Rows are points. Each copy is the shape, with its points in the same order, turned, moved and blurred by noise. Some copies are also mirrored. Which?

Shape (6 x 3):
array([[ 1.66,  2.45,  0.72],
       [-1.70,  1.53,  0.75],
       [-0.03, -0.90,  1.03],
       [-2.02, -0.42,  0.74],
       [ 0.70,  0.90, -2.55],
       [-0.34, -1.18, -0.56]])
Copy 1, 6 rows:
array([[ 3.19,  0.43,  1.12],
       [-0.36,  1.22,  0.94],
       [-0.02, -1.00, -0.75],
       [-1.48, -0.14, -0.15],
       [ 1.89,  2.18, -2.32],
       [-0.30, -0.16, -1.93]])
Copy 1 is: only turned
Copy 2, 6 rows:
array([[ 2.04,  1.57, -1.90],
       [-0.22, -0.61, -2.96],
       [ 0.34, -1.32,  0.21],
       [-0.83, -1.70, -1.75],
       [-1.25,  2.62, -0.41],
       [-0.86, -0.63,  0.42]])
Copy 2 is: mirrored
Copy 3:
array([[-2.42,  0.66, -0.59],
       [-0.17,  2.46,  0.85],
       [ 0.90, -0.21,  0.34],
       [ 1.88,  1.84,  0.75],
       [-0.51,  1.68, -3.22],
       [ 1.60,  0.53, -1.15]])
Copy 3 is: mirrored
Copy 4, 6 rows:
array([[ 0.58,  2.90,  2.38],
       [-2.30,  1.53,  0.42],
       [-0.33, -0.53,  0.80],
       [-1.68, -0.28, -0.11],
       [ 1.42,  2.18, -1.22],
       [ 0.10, -0.11, -0.78]])
Copy 4 is: only turned

Shape, 7 rows:
array([[-0.95, -0.73, -0.76,  2.81],
       [-0.07,  0.39,  0.36,  2.52],
       [-0.66,  2.78, -2.18,  1.64],
       [ 0.84, -1.37,  0.84,  0.51],
       [-0.24, -0.66,  0.54,  0.05],
       [ 1.54, -1.64, -0.47,  0.70],
       [ 1.44, -2.56, -1.08, -0.18]])
Copy 1 (7 x 4):
array([[-2.22,  0.05, -1.06,  2.69],
       [-2.23,  0.75,  0.59,  2.00],
       [ 0.64,  1.20,  0.69,  4.01],
       [-1.81,  0.34, -0.36, -0.74],
       [-0.98, -0.11,  0.06, -0.05],
       [-1.57,  1.52, -1.39, -0.34],
       [-0.81,  1.23, -2.49, -0.86]])
Copy 1 is: mirrored
Copy 2 (7 x 4):
array([[-1.15,  0.07,  0.27,  3.37],
       [ 0.34,  0.50, -0.79,  2.83],
       [-2.17,  2.68, -2.64,  2.57],
       [ 0.53, -0.38,  0.93,  0.54],
       [ 0.06, -0.45, -0.14,  0.66],
       [-0.08,  0.80,  1.55,  0.93],
       [-0.65,  1.03,  2.62, -0.03]])
Copy 2 is: mirrored
Copy 3 (7 x 4):
array([[-1.50, -0.73,  1.59,  1.25],
       [-0.68, -0.35,  0.29,  2.02],
       [-1.16,  3.01,  1.08,  1.14],
       [ 1.11, -1.68, -0.06,  0.28],
       [ 0.21, -0.79, -0.37, -0.42],
       [ 1.68, -1.24,  1.19,  0.37],
       [ 2.09, -1.55,  1.83, -0.88]])
Copy 3 is: mirrored

Shape, 10 rows:
array([[ 2.77, -1.40,  0.27, -1.27, -1.30,  0.13],
       [-0.60, -1.85,  0.30, -1.05, -0.16,  1.47],
       [ 2.41,  1.88, -2.11,  1.94, -0.23,  0.16],
       [ 1.11, -2.49, -3.07,  1.73, -1.23,  0.67],
       [-0.86,  1.92,  0.69, -0.60,  0.25, -1.59],
       [-0.47, -1.48,  0.46,  0.29,  0.90, -1.52],
       [-0.72, -0.54,  0.96,  0.24,  2.00, -1.86],
       [-0.23, -2.05,  1.35,  0.11,  1.53, -0.64],
       [ 2.26,  1.06, -1.57,  0.15,  1.35, -1.23],
       [ 0.99, -0.85,  0.52,  0.43, -0.50,  0.07]])
Copy 1 (10 x 6):
array([[ 2.23, -0.81, -1.24,  0.04, -2.84,  0.02],
       [ 0.20, -0.88, -0.69, -1.17, -0.11,  0.49],
       [ 0.07,  3.33, -2.51,  2.36, -1.56, -0.44],
       [-0.94, -0.81, -4.38,  1.62, -0.96,  0.57],
       [-0.43,  2.14,  0.85, -0.06, -0.79, -2.99],
       [ 0.25, -0.76, -0.87,  0.81,  0.48, -2.16],
       [ 0.95,  0.69, -0.06,  0.96,  1.49, -2.97],
       [ 1.30, -1.19, -0.35,  0.46,  1.80, -1.25],
       [ 1.97,  2.63, -2.70,  0.94, -0.83, -2.18],
       [ 0.80, -0.02, -0.40,  0.83, -1.02, -0.59]])
Copy 1 is: only turned
Copy 2:
array([[ 1.63, -0.70,  2.84, -0.68, -2.82, -1.34],
       [-1.59, -0.17,  2.99,  0.24, -1.30, -0.62],
       [ 2.69,  1.58, -1.39,  0.34, -1.83,  0.53],
       [ 0.03,  0.55, -0.11,  1.48, -3.44, -3.20],
       [-0.58, -1.36, -0.32, -1.38,  0.30,  1.60],
       [-0.56, -0.94,  0.56, -0.20,  0.05, -1.69],
       [-0.81, -1.08,  0.17, -0.62,  1.50, -0.74],
       [-1.21, -0.89,  1.81,  0.66,  1.09, -1.70],
       [ 1.57,  1.55, -0.56, -1.49, -0.23, -0.96],
       [ 0.42, -0.66,  1.49,  0.60, -1.43, -0.89]])
Copy 2 is: mirrored
Copy 3:
array([[ 1.01, -1.60, -0.40,  1.95,  0.56, -2.39],
       [ 0.40, -2.10,  1.29,  0.10,  1.16,  0.27],
       [ 0.39,  1.54, -3.39,  0.45, -0.55, -0.03],
       [-1.29, -2.73, -3.22,  1.01,  0.19,  0.79],
       [-0.76,  1.87,  1.37, -1.06, -0.66, -1.21],
       [-1.11, -1.33,  0.18, -1.84,  0.32, -1.58],
       [-1.09, -0.19,  0.57, -2.86,  0.49, -1.75],
       [-0.08, -1.99,  0.53, -2.30,  0.91, -1.62],
       [-0.47,  1.49, -2.28, -0.19,  1.16, -1.78],
       [ 0.60, -1.22, -0.42, -0.08, -0.38, -1.12]])
Copy 3 is: mirrored
